Each row is a point. The last column is the point's height on a tilted bowl or saddle (a function of degree 2), plus a little noise. Along how many of its main directions does it bend up, bend down or stay straight?
(in the rows, 128 means zero)

Points:
[[110  69 152 111]
 [189 151  93 162]
 [162 103 104 151]
 [147  80 125 131]
 [103 139 110 148]
 [137 131 114 124]
 [ 98 125 135 135]
 [ 97 154 101 168]
 [119  75 103 147]
 [ 92 115 115 150]
 [101 122 125 136]
 [ 92 145  72 213]
 [171 145  93 149]
 [104 117 143 126]
 [158 138 109 131]
 [127 105 121 122]
 [143 109 114 128]
 [131 154 126 120]]
Directions: 2 up, 0 down, 1 straight

Points (22 x 5):
[[145 139 116  87 134]
 [ 98 132 157 151 141]
 [126  98 162 179 146]
 [128 154 110 145 163]
 [123 122  94 107 137]
 [116 168 113 127 156]
 [141 125 114 109 131]
 [117  80 131  77 174]
 [ 84  86 126 102 144]
 [ 85 128  98 130 144]
 [148 105 133 167 127]
 [100 138 139 131 132]
 [ 71 146 121 119  96]
 [144 148 149 131 162]
 [177 163  92 119 126]
 [126 106  99 128 144]
 [148  91  96 137 126]
 [130 111 166 130 150]
 [130 175 118 158 199]
 [ 73 150  81  78  86]
 [ 84 108 151  99 114]
 [115 124 140 136 140]]
Directions: 2 up, 1 down, 1 straight

Points:
[[152 110 139 124 109 138 121]
 [144 130 113 142  77 134 146]
 [124 160 131 144 125  96 124]
 [120 130 119 153 127 118 120]
 [ 96  71 124  64  86 167 163]
 [112 111  78 177 131 123 147]
 [124 126 112 166 126 123 128]
 [ 95 149 176 139  85 102 180]
 [109 133 138 126 153 144 128]
 [120 157 142 135  94 107 142]
 [137 150 167 140 136 137 144]
 [162  83 123 139 117 116 125]
 [ 83  91 107 142 123 135 113]
 [160  95 109 112 114 115 132]
 [179 137  67 151 127 152 175]
 [ 87  97 140 104 126 123 117]
 [136 100 141 184  98 117 151]
 [140 136 137  91  96 173 157]
 [120 168 116 137 125 144 134]
 [153 119 140 135 129 104 118]
 [172 110 158 129 197 151 181]
 [166 143 123 132 119 156 135]
 [115 126  91 108 128 132 130]
 [ 79 101 110  76 143 137 138]
 [127 129 122 100 112 154 134]
 [123 123 107 111 152  63 131]
 [ 99  97 105 145 147 103 120]
 [ 94 134 213 115 155  92 190]
 [132 100 170 137 103 145 137]
 [138 106 108 164 148 162 140]
 [133 152 123  72 175 141 165]
 [ 99 157 150 150 140 128 136]
 [134 153 190 169  96 134 200]
 [123  88 148 139 147 103 122]
 [ 94 127 131 150 117 111 122]
 [192 154 152  90 125 143 143]
 [ 89 177 154  76 148 171 195]
 [104 154 132 161  90 125 155]
 [123 143 168 119 129 140 141]
 [150 112 112 107 164 105 132]
 [137 119 123 156 156 128 125]]
Directions: 4 up, 0 down, 2 straight

Points (62 x 9):
[[ 96 120 173 127 142 176 129 121 136]
 [135 155  98  86 108 140 152 104 106]
 [182 161 119  79 135 131  99  77  57]
 [102 149 182 135 111 123 124 139 163]
 [130 195 134  91  97 159 109  82  48]
 [154 106 109 128 173  75 104 115 108]
 [130 157 121 117 132 153 158 103 128]
 [154 136 139 139 108 155 113  83  84]
 [109 128 119 147 176 105 162 152 123]
 [104  94 157 114 135 164 100 129 126]
 [136 115 117 151 197  79 121 137  94]
 [133 116 136 139  86 169 120  95  80]
 [161 117 125  94 136 134 109 124 121]
 [131  99 167 111 154 101  82  84 109]
 [139 148 133 129  83 114 148 143 122]
 [ 93 160 114  95 103 149  75 133  98]
 [121 145 105 148 181 124 146 144 118]
 [102 125  77 144 145  65 114 152  86]
 [115 139  92 118 111 129 159 140 130]
 [ 88 123 104 206 152 124 137 125  64]
 [172  72 155 110  99 123 144 117 110]
 [132 131 135 106 130 125 140 150 136]
 [164 109  83  88 137 138 113 149 140]
 [122 125 132  97 155 133 145 141 139]
 [124 132 116 131 145 120 154 146 134]
 [163 180 138 158 132  99  95 135 156]
 [ 97  86 110 127 141 103 166 113 136]
 [176 166 156 158 119 151 152 105 117]
 [ 61 126  97  85 130 117  94 162 122]
 [152 141 180  91 125 144 129 142 124]
 [119 150 106  73 138 124  95 150 127]
 [106 165 140 141 122 173 149 163 159]
 [122 140 112 100 143 121 121 142 135]
 [ 93 107  83 126 138 159 134 114 136]
 [189 128 151 144 111 153 112 114 133]
 [155 105 133  91 136 129 114 103 103]
 [143 162 184 164 162 154 155 160 152]
 [127 186  98 122 158 167 126 141 155]
 [132 149 137 113 144 128 148 104 124]
 [136 144 175  97  97 104 106  94  82]
 [181 163 112 127 145 135 120 146 143]
 [134  81 163 150 116 157 128 139 131]
 [ 97  55 132 107 150 113 112 141 129]
 [141 129 138 114 135 123  94 146 141]
 [133 123 137 156 120 141 195 160 140]
 [ 84 177  97 118 104 136  99 139 109]
 [120  94 106 112  85 105 135 156  95]
 [128 141  68 170 126 180 141  82 121]
 [129  90 167 112  91 167 135 123 108]
 [137 150 186 126 172 179  93  79  61]
 [173 155 145 133 131 125 112 162 160]
 [183 119  79 107 165 146 103 120 143]
 [144 143 112 169 143 139  97 136 129]
 [111 127 144 155 136 137 133 121 132]
 [152 142 121 109 134 131 124 109 117]
 [ 92 126 160 111 114 143 164 175 161]
 [ 84 136 131  98 134 145  99 110 128]
 [114 154 132 107 106 100  82 126 111]
 [115  96 161 164 124 128 159 105 125]
 [108 125 147 125 105 119 137 172 142]
 [144 149 147 156 179 109 154 135 121]
 [161  98  94  96 124 130 131 113 120]]
Directions: 2 up, 3 down, 3 straight
